Each row is a point. Each table stands for the endless flat space through its points: a line for two points, a plane for three, and so on. The two share one point or none. Which?

First, 2 rows:
[[23 -6 -3]
 [37  6  7]]
Second, 2 rows:
[[ 15 -16 -10]
 [ 20  -1 -15]]
They share: no point

First, 2 rows:
[[ -4 -11   5  49]
 [ 11 -36  10  14]]
Second, 2 rows:
[[ 11 -22  14  20]
 [  2 -28   5  32]]
They share: [  5 -26   8  28]

First, 5 rows:
[[-23  46  -8  11  50  -8 -43  -1]
 [-44  34 -11  -7   8 -38 -19   8]
 [-58   9   6 -18 -10 -33 -19   2]
 [ 10  10   0  31  41 -43 -16  30]
 [-18  14 -14   3   3 -55  -8  30]]
Second, 3 rows:
[[-11   4 -32  17  32 -29 -37  56]
 [-12   0 -24   9  21 -29 -34  46]
 [-16  -7  -2 -10  -6 -29 -31  20]]
They share: [-14  -8  -8  -7  -1 -29 -28  26]

First:
[[-15  -6   3  38   8  11 -23  -2 -17 -21 -18]
 [-39   6 -21   2  38  47 -17  40   7   3  24]]
Second (3 x 11):
[[-22  25 -38  23  36   0  -9  37   5  13  -2]
 [-22   5 -15  17  30  23 -11  41  10   9   8]
 [-24  19 -31  23  32   7 -13  29   0   5  -2]]
They share: [-27   0  -9  20  23  29 -20  19  -5  -9   3]

First:
[[ -1  17  18  33  21  -9  -8 -23  21  -5 -17   4 -26  38]
 [ 12  14  20  33   8  -1 -21 -21  23   2 -15   7 -25  45]
 [ 14   8  14  -9 -52  17 -21 -15  17  26   7 -13 -31  23]
 [ 10   0   1  40  13  -4 -26  -2  34   3 -22  12  -9  27]]
Second:
[[ 13  38  16 -10 -20   2  -5  -5  15  29   4  -7 -46  39]
 [-32  -3  39  27   4 -24  -6 -12   5 -11  -9 -41   4  10]
 [-10  25  31  -3 -21 -13 -19 -11  22  20   6 -16 -25  20]
 [ -1   4  16  30   6   2  11 -17   7 -13 -18 -13 -22  35]]
They share: no point

First, 2 rows:
[[ 22   8 -44 -32 -35  37  -1  25  21 -42  22  -8 -13   6  19  -7 -15  -2]
 [ 15   2 -37 -25 -30  30   5  23  17 -37  20  -8 -13   4  14  -5 -14   4]]
Second, 5 rows:
[[  5  30 -34 -45 -13  -1  13 -10   5 -72   1  17 -31 -14 -26 -39 -17  -6]
 [  4 -23 -34   9 -30  31  31  12  -5 -13  21  -6   9   1  11  21 -21 -12]
 [ -9 -27 -14 -16 -31   9  15  48  37 -17   9 -38 -40  14  10  -5 -13  43]
 [-13 -48 -16   6 -40  -4  13  41  20   6  13 -34  29  10  49  33 -23  12]
 [ -1  36 -42 -35 -11  12  12   6   4 -75   4  10 -56   7 -42 -47 -28   7]]
They share: no point
